Each point is reached from the start by the listed moves, each made once or not at all, plus a little noise. Is the number of moves made odd or even? Then give how often each move was made.
In the rows, zero is written as 128.

Moves:
(1): [160 105 116  88 125 139]
(2): [124 142 125 129 124 140]
(3): [169 145 174 166 120 143]
Start: [138 150 141 104 121 100]
Points:
[174 181 185 145 109 126] => even (0, 1, 1)
[169 127 129  63 117 112] => odd (1, 0, 0)
[135 163 137 107 116 110] => odd (0, 1, 0)
[205 159 173 103 105 139] => odd (1, 1, 1)

Moves:
(1): [134 140 133 138 151 138 131 128 128]
(2): [ 92 153 128  81 134 115 140 144 144]
(3): [143 115 158 106 123 171 170 123 136]
(4): [112 135 148 136 142 110 117 109 115]
(5): [120 125 126  95 171 149 110 100 133]
(6): [114 138 113 101 125 153 148 109 109]
(7): [122 106 122 163 128 144 143 115 135]
(8): [113 108 135 148 146 138 118 136 125]
Start: [141 115 131 151 105 123 147 125 132]
Points:
[137  92 146 112 162 240 212  60 129] => odd (1, 0, 1, 0, 1, 1, 1, 0)
[141 117 182 111 180 179 167  71 130] => even (1, 0, 1, 1, 1, 0, 0, 0)
[118  72 144 157 116 215 213  97 125] => even (0, 0, 1, 0, 0, 1, 1, 1)

Moves:
(1): [168 147 131 131 133 129 127 115 129 105  91 165 130]
(2): [127  99 119 165 173 126 175 137 152 168  84 144 136]
(3): [ 85 119 133 162 104 150 112 108 132 107 134  87 144]
(4): [131 152 112  90 125 121 142 115 132 129 111 125 151]
(5): [134 129 173 110 119 106 127 106 101 125 114 105 139]
(6): [147 122 132 130 129 144 160 134 158  96 161 123 142]
(7): [135 103 136 117  99 164 121 120 132 151 132 163 125]
(8): [106 104 109 145 111 120  80 134 159  84 142  96 131]
(9): [161 118 122 148 116  97 108  75 120  75 132 135 153]
(10): [148 173 130 102 145 125 121 154 106 171 169 179 143]
(11): [ 80 118 165 105 132 148 147 121 107 129 157 152 186]
Start: [116 132 128 160 123 133 133 108 116 154 142 148 139]
Points:
[158 153 177 191 157 144 185  95 124 157 127 186 206] => even (1, 1, 1, 0, 1, 1, 0, 0, 0, 1, 0)
[ 98 140 169 186 152 126 155 100  94 213 131 151 189] => even (0, 1, 1, 0, 1, 0, 0, 0, 0, 1, 0)
[185 130 118 194 173 113 183  98 139 155 173 218 203] => even (0, 1, 0, 0, 0, 1, 0, 0, 1, 1, 0)
